Every row gives one point. Examples show where two turns around zero, p and q, send a point. Where does a point land after both, in the order given? Backwards means that the second turn is done in reverse. Each puzzle has new turns, and all numbers are rounded.
(in the rows, 128 means zero)

Turn p:
[145 104  97] -> [158 116 100]
[ 76 141 172] -> [ 68 116 161]
[186 109 109] -> [191 134 120]
[104 158 134] -> [ 94 146 130]
Turn q:
[ 99 170 108] -> [ 81 147 106]
[126 139 178] -> [128 153 173]
[196 101 116] -> [199 126 106]
[ 96 105 101] -> [106  87 116]
[160 113  99] -> [159 118  96]
[ 92 140 166] -> [ 95 137 170]
Where do these land?
p, then q backwards: [126 126  77] -> [148 139  82]
p, then q backwards: [150  96 164] -> [132  86 160]
p, then q: [171 139 146] -> [149 169 140]
p, then q: [ 64 151 125] -> [ 68  96 131]

Turn p:
[160 122 140 184 104 131] -> [155 126 153 182 118 150]
[127 137  74  98 167 129] -> [138 151  69 100 144 113]
[151 114  72 147  97 129] -> [166 110  89 164 107 115]
[135 142 114  86 133 145] -> [131 144 110  91 107 117]
[122  92 168 126 139 155] -> [137 104 162  99 139 161]
[ 84 134 165 142 142 141] -> [ 84 119 147 120 144 163]
[118 156 163 113 113  65] -> [ 85 142 167 141 137  76]
Turn q:
[120 150 145 120 119 102] -> [121 122 152 116 119 100]
[126 126 163 184 132 152] -> [123 155 154 177 161 133]
[142 128 132 151 176 129] -> [155 146 123 127 172 123]
[141 114 166 122 154 119] -> [153 112 158 122 155 133]
[124 115  31  99 100 116] -> [112 108  39 108  80 126]
[132 151 100 105 170 160] -> [143 168 105  85 135 148]
[ 77 123 140 111  90 137] -> [ 70 113 147 125 108 144]
[162 117 146 131  83 109] -> [147 100 146 163  94 117]
Where do these land?
p, then q: [ 87 103 144 100 170 136] -> [127 115 125  71 146 166]
p, then q backwards: [129  96 138 134  86 141] -> [147 104 148 105 100 108]
q, then p: [102 131  69 121  90 173] -> [ 95 101  70 142  81 139]
q, then p: [157 162 160 137 152 115] -> [134 170 168 131 135 108]
p, then q: [173 107 133 121 121 120] -> [170 118 147 140 118 113]
p, then q backwards: [102 171  99 163 177 120] -> [ 97 118  91 176 148 171]
p, then q backwards: [145 125 153 120 100  92] -> [133 151 162 142 111  99]
